Every row gives one point. The window is the flat piece filled in between its corners: a triangle in 3 columns, a solid with four corners in 4, and so on. A path goes straight from each point to the next, and from the last back to the first. After which points does the path pass through the window?

Window (4 x 4):
+1.29; +1.21; +0.75; -2.74
-0.68; +2.10; -0.49; +0.08
-1.37; -0.57; -0.87; -1.02
+0.71; -4.08; +6.55; +3.13
Path:
(1): +2.64; -1.45; +0.66; -0.47
(2): +2.41; -0.48; -1.69; +0.95
(3): +0.42; -0.53; +3.77; -1.04
(4): -4.27; +0.48; +2.38; -1.04
(5): +2.02; -2.83; +1.02; +1.13
(6): +0.93; -3.55; +2.65; +1.54
(7): -1.69; -2.47; +4.48; -0.81
(8): -3.00; +1.14; -0.53; -2.24
(9): +1.05; +0.35; -1.75; -0.59
(10): +2.26; -1.02; +1.82; +0.65
(11): -1.81; +0.60; +2.65; -0.74
(12): -1.00; +2.43; -0.64; -3.54
(13): +3.55; +2.24; -2.11; -1.51
(14): +1.46; -1.97; +3.46; +1.96
(15): -0.13; -0.80; +4.65; +1.37
(16): -0.44; +0.11; +3.06; -1.81
Through the window after points: 2, 4, 10

Window (4 x 4):
+1.98; -5.68; +0.76; -3.16
+0.94; +2.20; -1.09; +0.80
-2.85; -0.36; +0.06; +0.81
-0.08; +2.20; +0.95; -0.61
Path:
(1): +2.92; -2.14; +1.42; -0.80
(2): +0.17; +1.86; +1.11; +0.64
(3): -1.04; +0.59; -1.95; -2.40
(4): -0.77; +1.96; -0.45; -1.25
(5): +1.21; +0.79; +0.56; +0.28
(6): +1.72; -4.23; +1.80; +1.39
(7): -1.16; -3.05; -1.42; -3.56
(8): -3.55; +2.72; -1.28; -1.50
(9): -0.74; +1.88; +1.42; +2.88
(10): +1.55; -5.00; +3.14; -1.03
(11): +0.79; -3.39; -2.67; -2.16
(12): +0.77; -3.27; -0.42; -2.89
(13): +2.19; -4.22; +3.20; -0.74
(14): +2.12; -1.52; +1.94; +0.12
(15): -1.38; -0.87; -1.44; -4.04
(16): -0.28; -1.18; -1.16; -3.54
Through the window after points: 2, 4, 12, 14

Window (6 x 6):
-0.95; +1.05; +0.84; +5.28; +2.13; -1.34
+0.92; +1.66; -4.22; -2.22; -2.07; +2.23
+0.66; +1.54; +3.70; -0.32; +0.18; -0.91
+4.41; -0.94; +0.44; +3.72; +3.08; -1.06
+0.01; -4.39; +1.88; +1.95; -0.86; -0.13
-0.50; +0.62; -3.08; -5.21; +0.06; +0.66
Path:
(1): +0.09; -1.68; +0.73; +1.29; +1.43; +1.10
(2): +0.91; -1.13; +2.12; +3.44; +3.07; +0.84
(3): +2.00; -0.56; +0.95; +2.71; -0.23; -1.39
(4): +1.35; -1.55; +2.38; +0.61; -1.39; -3.92
(5): -0.27; -0.73; +1.53; +0.80; +0.64; +1.89
(6): +1.65; +1.33; +2.05; +1.93; +4.84; +3.03
(7): +2.00; -1.76; -0.81; +3.91; -2.00; -2.46
(8): -0.28; -2.17; +0.96; +2.26; -1.25; -1.76
Through the window after points: 4, 8

Window (8 x 8):
+0.41; +5.74; -0.41; -1.14; +4.95; +2.89; -1.73; +1.03
-1.56; -0.55; -1.49; +1.54; +1.01; -2.95; -5.18; -2.27
+2.20; -1.63; -0.24; -0.57; -1.03; -2.84; -5.54; +0.63
-3.45; -5.42; +2.66; -0.75; -1.25; +1.03; +2.56; +1.21
-0.66; +2.46; -2.50; -2.06; +0.48; +1.96; -0.01; +0.33
+2.23; +0.53; -3.80; +2.06; +0.60; -0.74; +0.99; -0.38
-4.87; -1.23; -0.47; -0.94; +2.83; -3.16; +1.05; +0.70
+1.85; +3.72; -1.90; +0.22; +0.84; -1.39; +1.03; -2.48
Path:
(1): -0.82; -0.71; -0.78; -0.79; +2.96; +1.00; +0.24; -1.32
(2): -1.56; +4.27; -1.46; +1.62; -1.79; -0.89; -0.62; +2.14
(3): +0.34; +3.04; -1.83; +1.66; -1.64; +0.08; -1.93; +1.17
(4): +2.32; +0.72; -0.68; -1.78; +4.01; +0.73; -0.60; -1.36
(5): +1.66; -3.45; -1.57; -2.74; +0.80; -1.56; -3.99; -3.44
(6): -0.82; +2.73; -1.01; +1.56; -0.99; -1.42; +0.56; +2.41
(7): -1.52; -0.20; -0.26; +0.52; +0.29; -0.85; -1.02; +1.31
(8): -0.19; -2.23; -2.77; -3.05; +4.40; -0.38; -1.41; -1.21
Through the window after points: none

Window (9 x 9):
-2.26; +4.39; -1.84; +1.33; -3.14; +0.42; -3.86; +0.15; -2.62
-1.77; -0.61; -2.14; +1.49; -7.21; +2.90; -0.20; +1.58; +1.70
-3.47; +0.03; +3.35; +0.44; +0.63; -2.99; -1.11; +3.80; +3.19
-2.13; -0.86; -0.63; -1.23; +1.46; +2.99; +1.55; +2.65; -1.79
-3.61; -2.72; +1.12; -0.19; +1.44; -4.05; +3.07; +0.43; +2.35
+1.06; +0.47; +5.37; -1.12; +0.48; -1.86; -0.46; -3.07; -0.86
+1.49; -2.17; -0.36; -2.09; +2.53; +3.82; +0.01; -2.87; +1.19
+2.92; -2.32; -1.67; -1.08; +1.96; +0.79; -1.05; -0.59; -2.17
+0.42; +6.46; -2.35; +0.13; -2.15; -1.92; +0.32; +1.27; -2.27
Path:
(1): -1.25; -0.43; -0.71; -1.95; -2.82; +0.94; -2.34; +1.33; +0.63
(2): -1.64; +2.24; -0.75; -5.51; -0.68; +1.55; -0.37; -0.52; +0.29
(3): +1.99; -1.39; +1.15; +4.50; +0.88; +1.35; -1.91; -0.40; -0.91
(4): -1.18; +1.05; -1.10; +2.12; -0.94; +1.23; +1.19; +0.65; -1.86
(5): -0.99; +2.23; -0.86; -1.80; -0.64; +0.08; -0.13; +2.07; -0.77
(6): -0.99; +0.55; -0.65; -3.39; -5.00; -1.06; -1.50; +0.79; -3.85
(7): -1.66; +2.08; -0.44; +5.04; +2.60; +1.47; -2.01; +0.78; +3.22
(8): -1.68; -0.64; +0.35; +1.84; +0.15; +1.14; -0.34; +1.20; -0.64
(9): -2.38; -0.94; -0.76; -4.52; -5.27; -1.04; -0.40; -0.99; +2.91
(10): -1.28; -1.22; +0.81; -2.85; -0.33; -2.04; -0.52; -0.23; +0.14
(11): -0.22; +2.00; +0.84; +4.76; +0.57; +0.41; +1.50; +1.86; -1.13
(12): -1.99; +0.50; +0.29; +2.36; -3.06; +0.18; +0.45; +1.39; +1.23
Through the window after points: 4, 6, 12

Window (11 x 11):
-3.02; -0.11; -2.58; -2.50; -0.79; +1.44; -2.59; +1.45; +2.22; +0.14; -6.20
+3.05; -1.98; +2.18; +3.98; -0.92; -0.06; +3.25; -1.37; -2.10; -1.79; -3.30
+1.23; -2.52; +2.61; -0.05; +3.69; -1.45; -1.32; +1.15; +1.43; +1.08; -5.30
+1.98; -1.73; +5.21; -1.34; +0.17; +1.07; +2.63; -3.56; +0.04; +2.31; -1.48
+1.17; +3.17; +0.42; -0.82; -1.07; +4.01; -1.05; +0.34; +1.22; +4.92; +1.05
-0.81; +0.63; -0.69; +1.03; -4.97; -2.79; -1.28; +0.65; +2.32; -0.04; +1.44
+2.74; +0.62; -0.84; -6.75; +1.03; +1.31; -2.48; +1.47; +1.13; +3.62; -3.95
+0.31; +3.02; -0.37; +0.60; +1.65; +0.92; -4.89; -3.13; -3.60; -0.58; -0.95
-2.07; +0.96; +1.25; +1.10; -2.90; +3.05; +0.51; +1.63; -3.39; +3.17; -1.06
-2.58; -0.16; +0.78; -1.56; -2.63; +1.43; +3.61; +0.60; +0.26; -2.42; +1.69
+3.06; +4.59; +2.80; +0.59; -4.54; +1.33; -2.88; -0.05; -0.56; -2.54; -1.68
Path:
(1): -1.38; +4.23; +0.70; +0.91; +1.12; -0.55; +1.43; +0.27; -2.21; +2.06; -2.56
(2): +0.96; -1.82; +0.11; -1.33; -1.17; +2.88; -2.65; -0.87; -0.17; +1.05; -1.23
(3): +1.17; -0.12; +0.73; -2.44; -1.60; +3.47; -2.53; +0.73; -0.02; +1.94; -1.43
(4): +0.77; +2.15; +0.35; -1.81; -0.87; -0.60; -0.23; +0.77; -0.43; +1.46; -2.85
(5): -0.48; +3.41; +2.11; -0.29; -2.71; -4.66; +1.10; +0.34; +0.41; +0.65; -2.74
(6): +1.10; -3.71; -0.46; +0.43; +0.06; +3.93; -2.77; +0.68; +0.88; +0.91; -0.39
(7): +2.50; -2.37; +1.83; +0.72; -2.47; +6.58; -1.06; -2.09; +0.92; -0.44; -1.27
(8): -0.90; +2.03; +1.36; +1.12; -1.89; -1.71; +0.62; +0.51; -0.33; -0.11; -0.34
(9): +0.04; +3.77; +1.10; -0.63; +0.08; +0.86; -0.75; -0.85; -0.28; +0.46; -2.86
(10): +1.22; -2.15; +1.11; -0.93; +0.92; +2.81; -1.81; -0.54; -1.87; +0.58; -1.75
(11): -0.27; -1.83; +0.63; -0.90; -1.80; +3.39; -3.35; +3.27; +1.76; -0.31; -1.74
(12): -0.80; +3.40; -0.97; -2.30; -0.70; -0.93; -1.35; -1.52; +0.33; +2.18; -2.62
Through the window after points: 3, 5
